Every row gives one point. The points of each table are mixes of a few directions, plus a little noise. Count the directions of each table, and those that both share. Where both have some left over, give the other angles between the two spaces (their principal angles), to ten degrees, smallest first.
In the rows, zero is written as 128.

First:
[[ 92 138]
 [189 112]
 [ 86 140]
 [146 123]]
Second, 4 rows:
[[145 123]
 [189 111]
 [ 87 139]
 [ 90 138]]
Directions: first 1, second 1, shared 1

First (5 x 4):
[[127 154 158 139]
 [142 117  38  91]
 [ 80 132 153 105]
 [124 109 164 148]
 [168 128 128 157]]
Second:
[[156 147 119  85]
 [103 107 125 176]
 [145 139 123 101]
 [144 142 133  98]
 [143 144 140  94]
 [112  98  59 192]
 [102 133 219 125]
 [121 116 105 153]]
Directions: first 3, second 2, shared 1; angles 60

First (9 x 8):
[[145 126 132 127 120 104 112 150]
 [178 122  85  52 135 138 105 195]
 [ 92 159 116 134 128 131 136 115]
 [ 71 147 159 194 121 118 149  69]
 [103 154 113 123 128 131 132 126]
 [123 113 166 176 120 109 132 100]
 [205  42 172 138 131 129 121 129]
 [132 154 112 112 117  95 105 168]
 [103 134  96  95 152 198 160  99]]
Second:
[[108 121 145 135 165 139 152  69]
 [146 139 101 109  93 125 105 191]
 [112 116 160 155 156 122 146  69]
 [121 169 105 133  76  92  96 198]
 [151  84 163 147 143 131 137  96]
 [149 151  90 107  72 115  92 223]
 [124 113 135 121 161 150 148  86]
 [112 131 124 116 158 149 147  92]]
Directions: first 3, second 3, shared 2; angles 30

First (11 x 11):
[[137 179 200 156 113 121 114 214  85 185 131]
 [139 167 181 150 110 125 115 187 102 173 128]
 [119  91  77 107 143 132 140  69 155  86 127]
 [136 117 110 125 113 134 124  94 153 121 122]
 [100 141 153 124 182 113 146 195  69 125 145]
 [145 153 160 146  97 130 112 151 128 163 122]
 [116  89  75 105 149 131 143  71 151  82 129]
 [135 157 169 145 116 125 119 175 106 162 129]
 [110  76  58  97 160 131 148  54 157  66 130]
 [132  96  81 114 118 137 130  60 170  98 121]
 [139 141 144 138 108 130 118 137 131 147 124]]
Second, 9 rows:
[[194 151 162 147  68 144  81 106 193 143 109]
 [ 74 132  78  83 154 134 144 152  67 153 146]
 [113 110 126 156 130  99 172 135 105 121 124]
 [153 118 195 177  90 142 100  88 187 133 113]
 [ 78 118 107 119 146 122 156 143  81 143 138]
 [157 156  62  90 119 115 135 155 112 128 125]
 [138 123 150 136 104 154  94  88 172 136 123]
 [102 150 152 109 165 137 114 179  84 145 146]
 [142  93 122 135 176 106 156 105 153  48 127]]
Directions: first 2, second 5, shared 2

First (8 x 14):
[[107 153 144 148 144 130 132 117 129 112 134 187 139 149]
 [165 101 118  93 101 137 120 160 121 145 117  38 110 112]
 [148 112 106 134 116 154 118 108 130 144 120  95 165 140]
 [128 124 119 124 152 129  99 117 167 162 117  89 131 113]
 [120 114 105 151 120 120 144  94 117 121 134 159 152 124]
 [126 128 115 142 145 142 108 100 154 149 121 120 159 135]
 [100 197 219 111 118 108 179 215  64  38 156 248  50 167]
 [130  95  98 122 128 103 124 113 142 152 125  88 118  84]]
Second, 10 rows:
[[129 116 124 119 118 112 139 136 118 124 132 122 110 110]
 [131  86 112  99  95  72 164 155  93 114 140 104  66  64]
 [128 128 127 128 128 128 128 128 128 128 127 129 129 127]
 [130 100 118 110 106  89 153 146 104 119 136 111  87  85]
 [123 190 154 170 178 213  73  89 180 148 112 163 221 223]
 [129 117 124 120 118 112 137 135 119 124 131 122 110 110]
 [130 113 121 118 118 107 141 137 115 123 132 120 106 106]
 [132  90 112 102  98  77 161 152  95 116 138 107  72  70]
 [125 155 138 146 151 166 103 111 153 138 121 145 170 170]
 [123 183 151 167 173 204  79  92 174 147 112 160 212 214]]
Directions: first 4, second 1, shared 1

First (9 x 20):
[[149 167 179 165 125 146 179 142  66  90 137 114 143 136 129 117 119 173
  128  48]
 [113 104  66  81 133 104  95 115 172 151 116 156 112 126  96 129 130  90
  160 187]
 [195 147 151 171  93 119 177 138  43 117  95 108 161 132 121 149  88 163
  135  76]
 [143 110 190 196 113 147 121 139 122 152 127  71 149 113 216 162 133 143
   37 132]
 [ 90 163 166 127 158 160 148 133 129  85 173 136 114 135 125  87 153 152
  132  72]
 [ 99  85  91 102 135 117  71 116 199 170 126 133 112 118 148 143 145  85
  108 212]
 [100 126 109  99 144 129 112 123 160 126 141 147 111 130 114 113 143 114
  143 146]
 [157 121  61  88 111  91 131 120 114 136  92 161 129 135  62 132 100 109
  195 150]
 [106 128 139 126 141 138 119 127 148 125 144 128 120 126 141 118 145 127
  116 130]]
Second, 11 rows:
[[118  88 133 145 124 129  85 124 174 170 124 102 129 113 189 158 141 105
   67 189]
 [200  85 123 176  75  99 119 129  97 182  68  86 164 114 172 196  90 120
   84 175]
 [112 126 130 123 137 133 119 127 146 128 138 129 122 127 135 123 138 124
  121 135]
 [ 74 144 134 100 164 149 120 126 166 105 169 149 102 133 118  90 159 126
  138 116]
 [195 152 117 139  95 105 182 134  41 109  89 134 154 139  75 137  83 154
  181  77]
 [103  91 136 138 133 135  80 124 186 165 136 107 122 114 188 148 150 103
   67 188]
 [146 157 123 119 125 124 164 131  85  99 123 145 132 139  82 112 112 147
  175  82]
 [104 115 133 126 139 136 105 126 163 139 141 123 119 122 153 128 145 116
  103 153]
 [ 58 138 137  98 171 154 106 124 187 110 178 147  97 130 131  89 170 119
  125 129]
 [194 134 119 148  91 105 163 133  60 129  85 121 156 132 103 152  86 144
  153 104]
 [105 177 126  94 154 139 166 130 106  73 156 166 112 146  62  76 134 149
  194  61]]
Directions: first 3, second 2, shared 2

First (9 x 32):
[[ 57 108 192 110 149 117 110 127  50 120 155 164 144 152 102 169  94 114
   79 152 110 133 129  72  79  93  81  93  90 222  71 177]
 [117 131 199 116 168 128 131 132 113 124 154 154 144 171 105 170  87 128
   83 150 131  67 127  73 120 113 150 116 131 128 118 144]
 [203 107 121 122  96 150 149 134 165  95  58  98 137 125 135 125 146 143
  170 131 147 123 158 154 137 152 121 103 131 124 163  98]
 [156 149  91 115 125 133 135 152 166 147 144 144 166 127 148 128 155 128
  138 121 106 178 143 146 108 143 100 149 145 108 135 137]
 [137 160  71 158 132 116 111 102 174 148 149 120  95 115 141 104 136 134
  148 106 135 138 114 151 156 117 157 162 136  56 145 114]
 [ 95 122 235 127 181 124 130 114  87 117 153 136 109 171  90 163  67 131
   64 153 145   7 103  59 152 106 195 113 136 124 120 130]
 [103 122 112 145 120 107 133 133 119 163 124 156 123 101 140 118 128  77
  140 134 161 112  82 133 127 160 183 172 121 100 123 114]
 [154 124  60 143  88 132 108 103 152 104  90  98 103 103 143 105 159 150
  178 105 123 207 156 172 123 110  64 104 101 147 134 124]
 [135 124  74 115  94 145 139 149 130 135 125  82 129  85 152  70 183 147
  154 100  87 186 135 191 147 155 102 142 164 143 139 113]]
Second (8 x 32):
[[121 137 158 112 120 124 149 164 159 165 120 139 104 115 104  98  94 120
  142 129 135 129 126 122  95 112 116 114 143 130 158 124]
 [126 136 123 130 138 106 167  90 104  68 128 113 107 147 176 175 170  88
  110 128 111 150 178 133 166 124 148 167 125 127  93 124]
 [145 101  42 178 144 138 109  41  73  24 166  91 187 163 189 192 184  76
  104 111  87  97 134 145 187 156 141 128 117 121  52 131]
 [113 151 197  88 116 117 155 197 176 205 100 156  76 102  83  78  81 152
  148 139 155 151 130 115  78 102 116 126 142 133 187 124]
 [116 150 184  95 123 112 152 168 150 172 100 147  80 113 109 108 115 156
  133 141 151 163 146 119 109 110 131 151 130 132 162 125]
 [147  88  33 186 132 159  92  74 106  68 181  97 212 149 147 144 128  65
  129 100  85  55  86 143 139 153 112  67 135 121  82 130]
 [128 127 133 125 125 134 116 141 135 149 126 134 132 121 113 114 116 145
  133 129 136 125 114 126 117 129 123 119 127 129 140 130]
 [127 134 154 110 126 135  84 150 122 174 104 147 127 114 103 116 137 221
  125 145 163 154 112 121 132 138 136 151 105 131 149 135]]
Directions: first 6, second 3, shared 0; angles 80, 90, 90

First:
[[ 92 135 162 130 124 119  66 125 116 117 128 138 102 132 132  82  93 120
  126 144 165  98 129 139 127 107 144 122 105 114 176 144]
 [103 139 156 145 130 119  80 112 129 122 127 146  96 117 127  81  92 130
  116 142 162 107 139 144 114 116 144 129  97 126 175 156]
 [187 122  74 140 140 141 227 119 157 148 126 121 157 107 118 189 175 150
  120 104  75 177 136 117 115 165 107 143 151 160  62 117]
 [112  99 126  44  98 136 121 202  73 114 136  75 192 207 148 184 171  79
  184 120 104 114  74  90 203 103 110  96 198  78  79  49]
 [148 131 112 145 136 131 158 113 146 136 126 135 126 109 122 137 135 143
  117 122 116 145 139 131 112 143 125 138 123 146 117 138]
 [178 120  82 131 136 139 213 127 148 144 127 118 158 117 122 186 172 143
  126 106  80 169 130 115 123 158 108 138 154 151  67 112]
 [ 91 125 157 102 114 123  71 150  99 114 131 119 127 158 138 107 112 104
  145 140 152  97 111 125 152 101 135 112 131  98 154 116]
 [113 153 155 186 145 116  88  75 157 129 123 171  66  77 117  57  74 155
   89 145 171 116 166 162  77 130 152 145  64 152 195 193]]
Second:
[[ 61 183 177 112  80 134 100 116 216  96  68 151 109  75  70 109 145 165
  124 145 156  80 102 171 121 169  94 139 108 234 139 183]
 [162  62  93 136 140 143 139 189 105 120 140 113 131 171 139 163 110  83
  167 129  99 130 119  88 146  84 144  58 131  44 123  84]
 [139 185 123 125 160  95 137  50  98 161 164 131 123 101 172  87 134 155
   90 126 135 176 177 142 123 140 138 223 150 151 118 138]
 [123 173 112 116 133 112 124 102 158 122 128 129 100  89 145 110 127 143
  135 149 119 148 162 135 139 116 123 162 141 154 116 136]
 [154  71 154 153 162 133 148 127  31 170 168 130 183 199 131 123 129 104
   88  84 155 128  95 112 114 156 160 133 128  65 146 103]
 [171 141 111 139 166 104 150  64  46 179 184 116 149 140 185 115 132 144
   81 104 128 184 174 131 107 133 144 199 142 112 120 119]
 [115 101 130 126  81 154 116 178 168  98  89 119 127 132  94 172 131 127
  153 132 118  91 101 134 118 121 101  57 101 146 131 137]
 [149  73 119 139  91 156 131 172 109 124 117 105 151 162 118 193 132 126
  132 108 111 112 110 129  96 119 107  57  97 118 128 124]
 [117 118 128 124 154 127 126 156 148 113 126 144 113 133 118 101 113  94
  159 147 130 117 111 101 169 114 154 115 148  83 132 106]
 [ 90 174 134 110 113 123 111 126 203  98  95 141  92  80 107 107 128 140
  151 159 128 113 131 140 147 127 115 136 132 175 126 150]]
Directions: first 2, second 4, shared 0; angles 50, 60

First (8 x 32):
[[127 138 161 120 142 119 104 126 131 141 140 126 118 143 114 128 109 128
  114 121 123 121 113 145 153 111 117 121 121 111 153 148]
 [129 129 132 127 129 127 124 128 129 128 129 129 127 132 127 127 127 129
  127 127 127 128 126 130 131 125 128 126 127 127 128 130]
 [126 149 192 115 156 106  80 129 138 151 151 120 114 159 101 130  92 128
  100 110 115 111 102 157 175  93 105 117 114  94 170 168]
 [129 109  68 142 102 147 173 126 119 108 104 133 142  99 154 127 163 127
  154 145 137 145 154  98  83 160 152 141 142 158  87  91]
 [125 167 249 103 178  88  37 131 143 171 175 116  98 186  78 130  59 130
   76  93 107  97  80 186 217  63  82 103 100  65 210 201]
 [129 110  73 139 106 145 170 128 121 111 106 134 142 102 151 129 158 127
  151 144 136 143 151 102  89 158 149 138 142 157  93  98]
 [127 127 116 132 122 133 136 127 126 123 123 129 131 122 133 129 133 128
  131 132 130 129 132 121 119 132 132 130 130 134 121 123]
 [130  98  32 147  90 161 201 126 115  95  92 137 152  82 168 127 181 126
  171 155 147 151 167  83  57 179 163 147 148 176  64  70]]
Second, 8 rows:
[[130 112  79 138 107 144 166 127 121 111 109 133 140 105 149 127 156 127
  149 143 138 141 148 104  92 154 147 138 139 153  96  98]
 [125 159 223 108 168  97  55 130 141 161 165 119 104 173  88 130  75 129
   87 100 110 104  90 175 198  78  92 109 108  79 191 186]
 [130 110  74 139 105 146 170 127 121 109 107 133 141 102 151 127 158 127
  151 144 138 142 150 101  88 157 148 139 139 156  92  95]
 [129 126 121 130 125 130 134 128 127 125 125 129 130 124 131 128 132 128
  131 130 130 130 131 124 122 132 131 129 129 132 123 123]
 [126 146 185 116 151 110  85 129 135 148 150 123 114 155 104 129  96 129
  104 111 117 113 105 156 170  98 106 117 115  99 165 162]
 [131 104  55 143  97 152 184 126 118 102 100 135 146  94 159 127 169 127
  159 150 142 146 158  92  74 167 156 143 144 165  80  84]
 [125 159 222 109 168  97  55 130 141 162 164 119 105 173  89 129  75 130
   88 100 110 104  90 175 198  78  92 109 108  80 190 185]
 [130 108  66 141 102 148 176 126 120 106 105 134 143  99 154 127 163 127
  155 146 140 144 153  97  82 161 152 141 141 160  88  91]]
Directions: first 1, second 1, shared 1

First (8 x 32):
[[135 112 123 135 137 127 127 121 123 123 131 133 123 137 136 134 127 129
  120 130 125 125 127 134 133 134 125 135 127 132 131 127]
 [110 167 141 111 105 130 131 144 141 139 121 115 139 106 109 113 130 126
  146 123 136 134 130 115 116 114 134 112 130 118 121 130]
 [134 114 124 134 136 127 127 122 123 124 130 132 124 136 135 133 127 129
  122 130 125 126 127 133 132 133 126 134 127 131 130 127]
 [184   7  88 181 199 121 119  77  87  92 149 167  93 198 187 174 121 136
   71 143 103 108 123 170 164 171 108 178 121 159 151 120]
 [ 99 190 149 101  92 132 132 154 149 146 117 108 146  92  98 105 131 124
  157 120 141 138 131 106 109 106 138 102 131 112 116 132]
 [165  49 101 163 174 123 122  94 101 105 142 154 105 174 167 158 124 133
   91 138 112 115 125 156 151 156 115 161 124 148 143 123]
 [ 92 205 154  94  83 133 134 161 154 151 115 103 150  83  90  99 132 123
  164 118 144 141 131 101 105 101 141  96 132 109 114 133]
 [104 180 146 105  98 131 132 150 146 143 119 111 143  98 103 108 131 125
  152 122 139 137 130 110 113 110 137 106 131 115 118 131]]
Second:
[[124 159 112 117 125 108 138 115 143 152 144 111 136 113 138 144 137 133
  114 122 127 154 120 124 136 125  90 139 120 115 119 135]
 [148 158 171 114  50 124 132 184 106 106  71 149 149 159 121  65  94  61
  205 137 167 143 156  75  82  91 131  64 159 115 162  75]
 [ 93 164 109 114 152 124 132 104 162 165 164  94 131  77 116 160 156 171
   92 115 111 135 107 147 148 137 118 157 107 121  95 168]
 [102 124 156 125 127 163 115 152 133 114 113 130 123 106  88 103 129 142
  151 127 127  90 133 132 117 125 196 111 132 139 117 140]
 [144  86 112 146 158 127 125 107 116 119 138 140 115 148 146 147 129 137
  104 132 117 118 124 146 143 145 125 149 124 140 132 131]
 [162  87 123 146 130 121 127 125 102 106 118 152 121 172 155 127 113 106
  130 138 132 128 136 127 127 132 114 127 135 135 151 104]
 [115 171 100 113 137 101 142 101 154 168 160  98 137  99 140 161 149 148
   95 118 119 162 110 134 144 130  76 154 111 112 109 149]
 [138  74 141 148 145 153 113 137 108  96 114 152 112 151 121 116 118 129
  135 136 124  92 136 139 127 139 174 123 136 149 137 122]]
Directions: first 1, second 3, shared 1

First (9 x 32):
[[121 147 169  88 132 124 139 108  87  87 124 142 117 130 101 141 120  97
  126 160 180  95  88 136 131 183 114 135 169 158  79 145]
 [140 124 132 135 137 143 112 130 125 121 127 137 118 138 121 125 117 119
  120 139 128 133 134 122 122 115 127 125 132 130 136 133]
 [105 127  99 123 108 101 160 131 146 154 131 101 148 103 150 127 153 164
  145  94 114 136 131 141 143 132 134 125 110 115 134 110]
 [141 146 182 127 144 130 113 118 130 127 138 163 149 148 115 160 104  86
  126 153 132  78 119 115 105 157 119 139 125 134  87 134]
 [ 91 129  98  86 100 105 176 121  96 103 116  89 109  93 131 110 161 161
  137 117 169 149  97 159 165 159 125 123 163 143 119 131]
 [146 125 134 163 139 133 105 137 165 161 139 145 154 144 141 141 115 121
  129 119  86 117 154 110 104 103 133 130  88 109 140 117]
 [155 113 122 172 145 150  89 144 160 154 134 141 135 150 137 126 111 123
  120 123  83 140 167 106 107  76 136 125  94 108 164 121]
 [163 126 156 174 153 148  80 137 168 160 142 164 153 160 131 148  97  98
  121 132  79 107 162  97  89  95 131 133  86 108 138 122]
 [ 89 113  62  83  97 117 177 127  74  84 103  69  72  88 126  77 171 182
  127 114 181 197  99 166 183 134 129 111 184 149 155 137]]
Second:
[[136 128 174 193 150  28 109 157 162 173 206 121 155  80 105 140 146  81
  141 121 240   7 132  83  72 188 142 147  49 107  84 124]
 [142 118 120 142 119 120 127 118 135 131 150 158 164 106 111 143 160 123
  114 143 201  65 145 128 111 190 136 125  88 163 126 128]
 [116 142 161 143 145  78 127 162 138 147 143  83  99 125 132 116  97 110
  156 102 101 142  99 108 119  85 128 139 140  75 108 125]
 [135 128  99  99  96 151 160 126 118 104 109 136 139 121 118 130 134 150
  124 128 128 146 107 160 144 142 131 109 152 163 148 125]
 [145 119  97 108 105 175 138 114 116 101 106 158 142 134 117 132 138 144
  109 144 132 141 132 153 139 143 130 110 141 173 156 130]
 [151 125 117 121 121 165 124 138 120 104 109 138 114 146 114 121 106 128
  118 135 102 165 117 138 130  97 130 112 157 143 158 132]
 [ 98 129 117 107 127 137 138  96 121 135 113 127 136 130 157 133 152 152
  129 127 111 136 147 137 152 143 118 139 125 125 114 126]
 [106 128 127 121 138 135 122 102 124 138 120 128 129 136 152 131 143 139
  127 131 112 132 152 125 142 132 120 141 119 117 115 129]
 [122 132 154 139 164 140  94 138 126 135 115 105  81 165 146 110  86 112
  134 123  53 184 134 103 129  48 119 140 153  76 129 134]
 [ 99 141 144 119 140 107 134 134 127 141 120  89 101 136 152 118 110 133
  151 107  74 166 113 122 143  86 120 141 150  82 110 125]
 [158 117  98 116 103 171 135 122 120  99 115 165 147 128 104 134 138 137
  105 147 153 125 129 151 128 153 134 106 134 183 161 130]]
Directions: first 3, second 4, shared 1; angles 50, 70

First (11 x 32):
[[149 108 105 124 167 129  80 195  34 187  82 164 183 195 155 143 116 135
   93 129  82 162  73 179 142  83 127 123 164 131 124 158]
 [ 55 161 164  52  92 173 179 112 162  95 136  53  83  63 139 121 157 175
  208 184 121 109 176  80  90 208  30 137 146  40 105 100]
 [175 116 122 191 132  91 114 105 166 106 166 164 129 134  91 117 111  72
   81  92 154 128 118 138 149 105 199 139  89 196 141 116]
 [163 113 110 172 140 104 111 122 126 137 127 162 142 151 121 131 116 105
   93  97 144 132 114 142 145  88 184 120 114 174 143 143]
 [177 112 114 188 138  92 107 114 146 121 152 170 138 146 102 125 110  79
   78  91 148 131 111 146 150  94 200 134  96 195 143 127]
 [125 127 109 138 126 129 138 107 123 150  96 128 129 133 151 142 132 160
  141 105 155 114 144 113 128  96 155  94 131 131 147 165]
 [120 129 127 112 132 137 125 143 106 141 114 124 135 135 139 132 130 143
  134 137 115 134 122 133 125 128 110 126 142 112 123 134]
 [142 120 102 152 137 119 124 118 108 159  95 147 144 149 149 143 125 148
  119  96 150 122 128 129 137  80 172  96 130 150 148 170]
 [136 129 132 144 122 118 132 111 157 107 152 130 117 116 110 120 125 107
  121 121 140 123 134 122 130 136 144 137 110 144 130 114]
 [100 141 166  78 118 149 133 155 141  91 167  95 111 100 104 108 135 108
  147 183  84 139 125 130 112 202  48 175 136  83  92  69]
 [ 66 153 154  59 102 169 164 124 139 114 122  67  97  85 145 126 151 175
  195 177 116 116 163  95  97 188  41 130 151  50 108 114]]
Second, 11 rows:
[[115 154 126  79 103 152 122 165  99 113 152 113 140 114 100 138 125  82
  175 134  63 119 156 151  87 156  57 157 149 141 109 130]
 [107 161 141 108  81 139 158  97 179  76 176  94  96  68  87 124 135  92
  183 124 125  94 191 105  91 172  92 147 111 144 123 114]
 [169 128  91 150 129 115  93 156  81 145 131 167 170 158 107 150 109  71
  119  78  95 122 131 172 118  79 155 127 131 208 142 170]
 [107 144  99 105 111 150 145 119  93 160  79 113 135 126 161 159 138 173
  183 102 135 101 170 112 104  96 118  84 153 126 146 194]
 [145 106 112 194 144  99 147  64 168 147  94 148 112 139 162 130 130 180
   92  92 221 119 121  89 166  75 229  76 100 139 164 156]
 [147 101 122 151 166 114 101 150  94 163  97 158 149 174 153 127 121 147
   77 132 132 156  76 145 159  96 161 118 133 119 131 132]
 [145 118 115 172 133 107 136  88 156 134 119 143 121 131 136 128 127 144
  107 100 181 119 130 109 148  94 193 102 105 148 150 142]
 [ 86 154 134  67 103 163 147 142 112 124 123  86 121 100 134 136 142 146
  191 151  99 114 162 117  91 162  52 129 156  89 115 135]
 [110 123 148 108 138 138 130 142 125 129 121 116 122 130 143 119 134 152
  122 164 119 144 105 125 134 152  98 137 138  82 114 102]
 [158 116 136 170 134 102 120 110 168 102 164 148 119 126  99 111 119  90
   89 118 148 134 113 130 148 129 171 146  95 161 132  98]
 [117 105 185 104 167 129 104 179 129 115 151 122 121 143 128  88 129 131
   71 214  92 186  48 146 158 195  77 182 135  48  82  34]]
Directions: first 3, second 4, shared 3
